Every row gives one point. The points of each table are mixes of a few directions, plus a little noise. How many directions does each table use, and how many do they share? Where both have some left over, give the other angles between the two spaces (their principal angles), to ten degrees, smallest first.

First:
-0.031,-0.043
0.049,0.068
0.016,0.023
-0.034,-0.047
Second:
0.016,0.023
0.038,0.053
-0.054,-0.074
0.040,0.055
-0.010,-0.014
-0.031,-0.042
Directions: first 1, second 1, shared 1

First, 7 rows:
-0.032,0.039,-0.002,0.001
0.057,-0.081,-0.013,0.080
-0.015,0.032,0.004,-0.071
-0.007,0.024,-0.035,-0.070
-0.022,0.022,-0.019,0.028
0.021,-0.025,0.076,-0.046
-0.004,-0.008,-0.011,0.077
Second (8 x 4):
0.020,0.028,-0.036,-0.028
-0.007,-0.039,-0.033,0.028
0.015,0.017,-0.017,-0.034
-0.058,-0.010,0.159,0.090
0.015,0.066,-0.013,0.001
0.010,0.007,-0.023,-0.015
0.000,-0.042,-0.029,-0.008
0.004,-0.027,-0.008,-0.034
Directions: first 3, second 3, shared 2; angles 50

First, 8 rows:
-0.028,0.059,-0.050,-0.011,0.005,-0.027,-0.031,-0.030
0.062,-0.140,0.120,0.029,-0.013,0.066,0.074,0.070
-0.039,0.086,-0.074,-0.017,0.008,-0.040,-0.045,-0.044
0.036,-0.079,0.069,0.016,-0.007,0.036,0.041,0.039
-0.030,0.065,-0.057,-0.013,0.007,-0.031,-0.035,-0.034
-0.002,0.003,-0.003,-0.001,0.001,-0.002,-0.002,-0.002
-0.005,0.010,-0.009,-0.002,0.001,-0.005,-0.006,-0.004
0.002,-0.003,0.004,0.001,0.000,0.003,0.002,0.002
Second:
0.027,-0.118,-0.070,0.134,-0.037,0.059,-0.058,-0.066
0.013,-0.051,-0.031,0.059,-0.016,0.027,-0.025,-0.030
-0.017,0.074,0.045,-0.084,0.023,-0.039,0.037,0.042
-0.004,0.016,0.010,-0.017,0.005,-0.009,0.008,0.009
-0.011,0.046,0.027,-0.051,0.014,-0.023,0.022,0.026
-0.017,0.075,0.044,-0.085,0.023,-0.038,0.037,0.042
0.005,-0.022,-0.013,0.025,-0.006,0.012,-0.012,-0.013
0.004,-0.018,-0.011,0.021,-0.005,0.009,-0.009,-0.010
Directions: first 1, second 1, shared 0; angles 80

First, 9 rows:
0.064,-0.070,0.103,0.041,-0.013,0.041,0.023,-0.019,0.011,0.002,-0.027
-0.005,-0.024,0.039,0.002,-0.021,0.028,0.019,0.022,-0.015,-0.003,-0.007
0.033,0.084,-0.138,-0.001,0.085,-0.107,-0.077,-0.096,0.063,0.010,0.021
-0.018,-0.002,0.006,-0.009,-0.014,0.012,0.011,0.022,-0.015,-0.001,0.001
-0.059,0.028,-0.036,-0.032,-0.018,0.003,0.008,0.047,-0.030,-0.004,0.015
-0.012,0.020,-0.030,-0.010,0.008,-0.015,-0.010,0.000,0.001,0.000,0.008
-0.063,0.067,-0.100,-0.041,0.011,-0.039,-0.020,0.021,-0.014,-0.001,0.027
0.080,-0.082,0.118,0.052,-0.010,0.043,0.022,-0.031,0.020,0.002,-0.034
-0.017,-0.022,0.036,-0.003,-0.027,0.032,0.024,0.036,-0.023,-0.003,-0.005
Second:
-0.022,-0.067,0.056,0.002,0.000,0.031,0.052,-0.029,0.053,-0.027,0.085
0.067,0.041,-0.059,0.018,0.044,-0.008,-0.097,0.019,-0.061,0.031,-0.096
-0.017,-0.044,0.043,0.019,-0.010,0.015,0.042,0.006,-0.011,-0.026,0.041
0.035,0.033,-0.039,0.023,0.014,-0.017,-0.052,0.043,-0.087,0.007,-0.077
-0.045,-0.026,-0.014,-0.028,-0.022,-0.027,0.050,0.042,-0.009,-0.068,0.055
-0.025,-0.036,0.045,0.011,-0.017,0.015,0.049,-0.005,0.010,-0.018,0.047
-0.042,-0.018,0.048,0.011,-0.041,0.002,0.067,0.008,-0.008,-0.017,0.037
-0.006,0.036,-0.022,-0.017,-0.010,-0.015,-0.009,-0.003,0.011,0.018,-0.022
0.093,0.051,-0.091,-0.003,0.077,-0.005,-0.142,-0.007,-0.017,0.047,-0.104
-0.014,0.005,-0.007,-0.029,-0.002,-0.002,0.007,-0.025,0.058,0.005,0.025
-0.026,0.027,0.038,-0.007,-0.033,0.011,0.032,-0.048,0.061,0.048,0.009
Directions: first 2, second 4, shared 0; angles 30, 40
